Each row is a point. Each copy is the shape, with its points in the same order, stretched, turned, moved and blurred by noise. Say if it was mirrored as well.

Shape (6 x 2)
[[-83  72]
 [-57 -11]
 [ 32  -3]
 [  0 -88]
 [ 42 -16]
 [ 20  29]]
Copy 1 (6 x 2)
[[  2 -86]
 [-47 -19]
 [ 14  24]
 [-62  53]
 [ 10  26]
 [ 21   6]]
Copy 1 is: mirrored
Copy 2 (6 x 2)
[[ 65  -4]
 [ 23 -42]
 [-33  10]
 [-59 -65]
 [-43   9]
 [ -9  25]]
Copy 2 is: mirrored

Shape (8 x 4)
[[ -5  38  67  -9]
 [-63  17  48   9]
 [-19  -6 -73  17]
 [  8 -47  45 -43]
 [ 31 -15 -27  40]
 [ 18 -59 -79  35]
 [ 19 -38 -28 -33]
 [-11  56  18  30]]
Copy 1 (8 x 4)
[[ 43  26 -83 -17]
 [-19  66 -95   4]
 [-61  -9  26 -19]
 [ 68  44 -13 -15]
 [-18 -32  34  19]
 [-46 -31  86  18]
 [ 26   3  35 -36]
 [-19  -2 -65  -4]]
Copy 1 is: only turned
Copy 2 (8 x 4)
[[-70  30  35 -14]
 [-24  69  17  -4]
 [ 50 -11 -52  46]
 [-21  11 -14 -63]
 [ 33 -38   3  17]
 [ 83 -51 -41  13]
 [ 10 -21 -53 -17]
 [-41   9  41  31]]
Copy 2 is: mirrored

Shape (12 x 8)
[[-33 -17 -28  -9 -58  27 -49  -4]
 [-50   3 -38  23 -12  30  17 -24]
 [ 32  20  35  21   0 -16   2 -18]
 [-26  23  19   8  19 -21  -8 -35]
 [ 19 -20  -8   1  33  -2  15  14]
 [ 21  28  -1 -29  10 -17   6  23]
 [ 15 -17   7 -22   6 -29  17  -5]
 [-16 -40 -59   1 -44  57 -49 -21]
 [ 10  33 -13  27  24 -30   0 -31]
 [ 16  27  37 -23  20   9 -14 -21]
 [ 19 -17  16 -30  30 -16 -27  35]
 [ 12  10   0 -21  20 -12  -2 -40]]
Copy 1 (12 x 8)
[[-10  -9  10  46  51 -40 -64  19]
 [  8  39 -26   7  30  23 -49  11]
 [-29 -33   7 -26  35  26  26   6]
 [ -3  -6 -22 -45  38   1  17  18]
 [ -5 -20 -16   6 -23  16  14 -12]
 [-31 -37  11 -18 -34  11  16  35]
 [ -8 -24  13 -23 -13   7   3  -9]
 [ 13  -9  -5  75  47 -18 -78   2]
 [ 14  -7  -7 -22  18  28  29  27]
 [-19 -53 -30 -28  22   3  11  16]
 [-20 -39  -6  14 -28 -34  28  10]
 [ 13 -40  -7 -33  12  12   1  15]]
Copy 1 is: only turned
Copy 2 (12 x 8)
[[ 23  -2  23  36 -27  48 -22  26]
 [  2  25   1  25   5  10  44  43]
 [ 24  -4  18 -23  14 -52 -23   1]
 [-10  31  14 -12  38 -23  -9 -11]
 [-15 -16 -13  -9 -13 -13  18 -32]
 [-35 -19 -25 -36 -13 -26 -23  -1]
 [-14 -34  12  -6   8  -2  -6 -29]
 [ 37  -3  53  37 -55  55   6  43]
 [ 11  22   5 -47  21 -33   7  26]
 [-19  10  29 -19  10 -54 -44  -6]
 [-30 -24 -12 -14 -21 -10 -33 -70]
 [-14  -5  34 -31  10 -18  -8   8]]
Copy 2 is: mirrored
Copy 3 (12 x 8)
[[-20  -1  48  37  10  71   3 -19]
 [-26   6  26 -44   1  58  -6  35]
 [-12 -21 -24  12  12 -61  28  -1]
 [-20  -5  48 -14  40 -36   1  25]
 [ -2   5 -19 -35  -3 -15 -20 -10]
 [-30   9   4   1 -28 -46 -23  -6]
 [-19  41   1  14  23 -23  -9  -6]
 [ -1   7  20   0  -4  95  26 -35]
 [-41 -11  -1 -48   4 -42  25   5]
 [ 21  -2  32   2  16 -59  18   6]
 [ 15  -7  17   5   9 -33 -37 -31]
 [ -6  24  22 -10  26 -32  20   3]]
Copy 3 is: mirrored

Shape (14 x 11)
[[  8   0 -14   2 -24 -15  22 -14 -40  22  80]
 [-20  17  33   7  -6 -12 -53  -2  11  24  -9]
 [  5  33 -15 -11   9  -4  17  -3  30  -5  24]
 [-34  13 -11 -12 -56  -7  10 -17  23 -21  -7]
 [-46  13  52 -18 -32   5   8   7  31 -15  28]
 [-11  13   6  41  29  35   1   1 -10  -7  34]
 [  3  25  -5   5 -21   3 -35   9  -1  -9  -2]
 [  0  16   5 -11  10  -4  13   0 -23 -18  11]
 [  4  15  13  -7  40  22  20 -45  31 -22  -6]
 [-26  16 -10 -11  27  -4   5  -2  31 -12 -15]
 [ 10  15  -7  69  29 -20  15  13  23 -23   4]
 [ 15 -25   1 -20  21  18 -41  13  26  -1  10]
 [-14 -24  14  -6   7  87 -22   1 -23  18 -10]
 [-51   7  -5 -12 -17 -15 -76 -66  27 -18   7]]
Copy 1 (14 x 11)
[[  5 -24 -43 -40  -2  15 -36   4  59 -10  34]
 [-69 -12   2   3  27   8   4 -10  -6 -35 -22]
 [ 43 -16  -6  10  -3  11 -29  18   1   0 -32]
 [ -5 -22 -19  56 -44  32   2 -18 -11 -31  -7]
 [-33 -10 -23  29 -33   0 -33   6 -37 -61 -23]
 [ 17 -25 -17  21  12 -25 -12  81  26   5  -3]
 [-30 -19 -18   9   1   3   7   2  15  12 -24]
 [ 27 -41 -17   8   6 -16  -3   8   4  -2  -2]
 [ 61  10 -21  72  24 -15  -9  33 -18 -22 -23]
 [ 41 -19  20  23   7  13  -1  32 -23 -18 -25]
 [ 30 -36  39  54   1   0 -63  45 -20  50 -18]
 [-15  34  19 -44   0   8   5  35   0   4 -24]
 [-16  15 -10  13   0 -57  63  69  45 -41  -4]
 [-39  12 -57  39  38  87  38  -8 -10 -38  14]]
Copy 1 is: only turned
Copy 2 (14 x 11)
[[-50 -52 -26  21 -18   8 -25  73 -14 -42   2]
 [-12  42 -56 -43 -13 -15  15 -21  34 -11   1]
 [-28 -11  29 -20  33  15 -15  26  10 -30  22]
 [  1  -9  -6 -37  41 -38 -13  56   5   9  -9]
 [-21  23 -23 -34  50 -11   8  44  27 -31 -31]
 [ 14   6 -18   0  -3  41 -19  19 -11 -60  18]
 [  1  29 -13 -29 -22  -7 -12   2  25 -11  -9]
 [ -1   7   5  27   3   7   8  32   0 -25   8]
 [-11   3  32 -26  40  17  14  18 -44 -36  31]
 [  5   6  11 -10  53  -1   0  -2   8 -13  27]
 [ 45 -39   5   5   3  40   7  10  19 -45  36]
 [-34   9  -1 -47   6   3 -13 -46 -14 -19 -33]
 [-12  59 -38 -34  -2  34 -37 -16 -46   6 -40]
 [-12   6 -41 -69  14 -95  -2  -1 -19 -36  24]]
Copy 2 is: only turned

Shape (16 x 12)
[[-10 -17   4  10   8 -18   6 -15   4 -38  52  26]
 [-26 -16   6 -24 -23  19   7  -9  -4  13   0 -14]
 [ -3  -3  13 -26  -3  18   6 -18  12  20   4 -26]
 [ -5   6  11 -25 -20  14  16   2   1  16  -4  14]
 [ -9 -13  18 -25 -15 -79   4  -3 -14  11  13  19]
 [ 30 -58 -17 -10   5  14   4  -1   7  -6   9  21]
 [-24  -7   1  -9  35  19   9  10 -17 -36  18  11]
 [ 10   7  -7 -26  -9 -14   9  -7  95  19  27 -34]
 [ -9  10  19  62 -16   9  10  -7 -16   6  -4 -30]
 [ 17  -7 -37 -11 -21 -46   0  -8  -5  16  -8  21]
 [-22   9  11   5 -20 -30   3   2  -8  -7  -8  17]
 [  1 -16   9 -28 -15  -2 -44  -9 -11  14  -4  13]
 [-20 -20  10   7   1   2  -9 -22   2  18 -11  12]
 [ 14   9 -21 -16   5  20  14 -14 -17  13  -7  25]
 [  1 -17  21   9  16  17  -6  -8   1 -24   4  20]
 [ -5   2   5  51   4  11  13  19   2  17  19  16]]
Copy 1 (16 x 12)
[[ -8 -56  25   8  -2   0 -23 -25  23   2  -2  -3]
 [ -3   5 -27  -1 -19  25   6  19 -10   5  22 -39]
 [ -1  -8 -30   9 -17 -13  20  17 -25 -10  11 -22]
 [ 13  -3 -17 -19 -12   5  20  16  -3  19   5 -23]
 [-35 -20  44 -21 -16 -10 -18   6  -5  59 -19  -3]
 [-14 -14  -2 -13  49  41   8 -18 -20  -3  17  13]
 [-21   0 -30   5  -9  -5   0  -8  33 -17   0 -23]
 [ 37 -55 -33  17 -22 -31 -17   1 -54   8 -26  -1]
 [ 38  17   8  33 -11  -1  -4  -5  -5 -12  56 -11]
 [-23   0  36  -1   3  26  -2  -1 -19  41 -32  18]
 [  7   3  22 -14 -14  -3 -12   4   7  30  -8 -19]
 [-25  13   9 -31   2  23   7  26 -24 -11   7   8]
 [ -2  15   4 -14  -4  17   7 -17 -29 -15  15 -14]
 [ -6   5  -5   3  -5  13  41  -1   2   1 -17   0]
 [  4  -7  -1 -16  22  -4   6 -12   0 -25  13  -7]
 [ 39   4   2   7  -8  20  -4 -33   4   0  46  18]]
Copy 1 is: only turned
Copy 2 (16 x 12)
[[-12 -26   7 -21 -26   9  17  -4 -13  17   3 -45]
 [-21  38  24   3 -10  20  10   1 -17 -14  27 -21]
 [-33  20  16  -9 -19   2   6  10  -6 -13  37 -11]
 [ -2  23  35  18 -11  15   2  10 -10  10  19  -2]
 [ 41  -7  13   6 -57  32  18   3   2 -32  -7 -17]
 [ -1  60  20 -22 -19  -4 -13 -25 -50  22  20 -34]
 [-14   7  18 -39  17  18   7  -4 -21  31  12 -19]
 [-35  -1   5 -11 -44 -37   6  11  56 -21  19 -30]
 [-22 -34 -33  45  -5  20   4   7   8   5  -5  -3]
 [ 36  20  13  14 -24  -4  29 -35  -8 -20  -7 -10]
 [ 29 -14   2  29  -8  21  13   9  12   0  -8 -13]
 [ 21  29  24  -6  -2  -5   5   6 -36 -29  14 -19]
 [ -4  21   1   6 -15   9  19  17 -27  -2  11 -17]
 [ -7  22  30  -1  -3  -2  23 -16 -29  21  19   9]
 [  3   6   0 -14   5   4  -4  18 -21  29  11 -23]
 [-23 -13   2  31 -19  19  -3  12  -5  29 -26  -5]]
Copy 2 is: only turned

Shape (17 x 12)
[[-20 -11   9  11 -28  26  23 -25  18  16   2   5]
 [ -3  -2  37   9 -30  22   5  -9  -6 -28 -46 -22]
 [  7 -25   6 -61  -3   9 -30 -19   7  12  -5   4]
 [ 38   1 -11  40  11  -1   9  -4  18 -24  -3   5]
 [  7 -34  12 -41  -4  -5  38   0  23  22  -7   2]
 [-21 -26   6  20   9  20   1  52 -31 -21  -5  30]
 [ -5  18 -46 -19 -27 -10 -24  27  -1  -9 -19   2]
 [-48 -17  -3  11 -17  -5  13  45 -15 -29 -37   8]
 [ 17  13   3  19 -31 -14 -67 -14   3 -11  11 -18]
 [ 17 -26  21  20 -29  10   2 -11  24  -2  16 -11]
 [ -9  40 -61   4 -52  -8  -4 -16   2  33  33  17]
 [  9 -36  22   8 -28   7  49   5 -27   5 -16  13]
 [ 26 -37 -25   5 -10 -25 -56 -17  11 -22 -26   1]
 [-33   5  -7  24 -17   6  27  32   0 -31 -10  67]
 [  8 -22 -12  -5 -14 -15  11 -58  -2 -31  13 -29]
 [  6  14  10   4 -11 -26  10  -7   2  28   7   7]
 [ -1 -19  -3   5   0  -6   8  -2 -17  59 -11  -1]]
Copy 1 (17 x 12)
[[ 27  32  -8 -22   0 -12 -31 -23   8   3 -11  17]
 [ 41  37   4   1 -49  -6 -29  31  24  -3   6 -59]
 [ 12 -43   4  -6   5  11 -21  31  22   0  36  19]
 [-20  44   1  16  18 -20  -8   3  23 -24 -40 -19]
 [  6   8 -27  -6  25 -32 -22  22  11  24   2  43]
 [ -7  41  18  -4 -12  14   6   4  10  66 -27 -38]
 [ 39   9   9  14  29   8  41  -6  -2  -1   9 -18]
 [ 51  48  14   3  -4  18  12  15  25  73 -11 -52]
 [ 25  20  27  17 -16  45  -1  -5  27 -36  43 -28]
 [  6  33  -3  12  -2   1 -42   1  11   0   3  14]
 [ 35  21 -15  -5  44  -8  36 -95 -17 -25   4  40]
 [  5  45 -25  12 -16 -38 -28  -4  10  52  -4  -9]
 [  9 -13  34  44  22  20 -21  35  53   8  25 -40]
 [ 17  56   0 -29  52  12  -6 -27  19  51 -39 -50]
 [ 22 -15 -34  35 -10  11 -23 -16  51  -5   3  18]
 [ 13  46 -13 -12   5 -12  11 -20  14 -10  18  15]
 [  4  34  10  -3 -24 -43  15  -9   4  24  15  25]]
Copy 1 is: only turned
Copy 2 (17 x 12)
[[  4  19 -18 -26  -3  16 -32 -36 -24 -11 -18 -22]
 [ 35  22  22 -48 -14  37 -12  -5 -61  12  37 -10]
 [-53 -30   6  -3  11 -23 -31  -8  13  64  -4 -18]
 [ 14  14 -21   7 -36   1  17   5 -14   1  31   6]
 [-14  17  16  -8  -4 -30 -41 -40  30  21 -39 -25]
 [  1   5  30  59   2  39  16  49 -29 -11   8  11]
 [-56  19  18  10  15  26  42  -6   8  13  -3  44]
 [ -1  26  51  20  18  42  20   2 -38 -28  13  34]
 [-30 -17 -16 -44   7  35  15  51   2  16  56   5]
 [  5  10 -13 -31 -22  22 -35   5   9  -4  18 -26]
 [-69  29 -32 -25   4  20  28 -23  18 -25 -60  16]
 [  1  36  33 -23 -30   8 -28  -5 -31 -21 -27 -51]
 [-70 -21   6  -3   5 -10   9   6 -14  28  80 -11]
 [  7  54   1  53 -11  14   1   0 -47 -35 -16  57]
 [-14 -33   4 -55 -55 -16 -16 -25 -21  -8  10 -24]
 [ -9  19  -7 -34  10  -9   0   5  14  -4 -27 -12]
 [-39   0  12 -20  34   1  10  -4   5   3 -25 -61]]
Copy 2 is: mirrored
Copy 3 (17 x 12)
[[ 22 -21  26   2 -12   9  16   1 -24 -14 -10   2]
 [ 26 -14  28  37 -33 -39   8  14 -25   6  30  -2]
 [ 14 -12  -9 -22 -29  27 -26 -26  14  -3  53 -13]
 [-12 -15   0  -6  22 -34  42 -11   8   4 -12 -20]
 [ -9 -29  -5  -9   1  21   8  20 -30 -20  40   6]
 [  8  32  11  30  -3  10  27   1  27  -4  25  -2]
 [-54  14  20  13 -36  -7 -26 -21  10  12  -6   3]
 [-23  21  47  48 -15 -23  -1  -5  -4  -5  18  34]
 [ 14  20   6  -3 -25 -44 -21 -42   4   1 -11 -21]
 [ 27 -12   4   0   5 -27   8  15 -13 -18   1  -3]
 [-39   6  26  -4 -22  25 -18 -35 -10   0 -83 -27]
 [ 18 -22  14  32 -11  -2  24  35 -18 -31  18 -14]
 [-12  -3  16  -9 -14 -58 -19 -55  43 -13  24 -10]
 [-25   1   7  48  -6  22  25 -43  -1  -2 -35  29]
 [ 25  -5  51  -2  28 -34 -10 -16 -14  -9  19 -35]
 [-11  -8  -9  -4 -18  -4  22 -17 -34 -25 -17 -10]
 [ -5 -10  12 -15 -37  10  19  10  -1 -34   7 -25]]
Copy 3 is: only turned
Copy 4 (17 x 12)
[[-12 -11  -9  -5 -10 -16  33  12 -14 -28 -17  22]
 [-20  -4  18 -12 -26  15  11   8  23 -23   1  44]
 [ 26 -15 -33 -24 -29  -9   6   9  24 -29  10  -6]
 [  7  29  -5  16   3  32  -1   5 -14 -20   6  18]
 [  2 -38 -26 -13  15  -1  -4   8  -2 -32  -7   0]
 [  3 -16  16   0 -24   3 -18  19 -18  34   2  15]
 [ -4  26   2 -24 -19   0  13 -13  -4 -10  34 -12]
 [-19 -14  29 -16  -6 -21 -10   4 -10  17  22  23]
 [ 13  59 -27 -10 -33   8  14  -7  29 -12   2  17]
 [  1   9 -29   8 -13   4   1  -1  -1 -26 -21  21]
 [-17  31 -28 -10  -1 -14  61 -22 -23  -5  12 -12]
 [-17 -41 -22  -1  -4  12   3   9 -11   4 -11  33]
 [ 23  36 -39  -8 -28   0  -4   7  10 -27  41  27]
 [  7 -20  33  -9  -4  -5  12 -11 -51  17   6  22]
 [  8   6 -36  31   3  -2  26  -8  29 -28  22  26]
 [  1   5 -23 -22  17  12  17   7  -4   3 -12   8]
 [-16  -7 -41 -18   3  -4  11  40  -2   2  -8   7]]
Copy 4 is: only turned
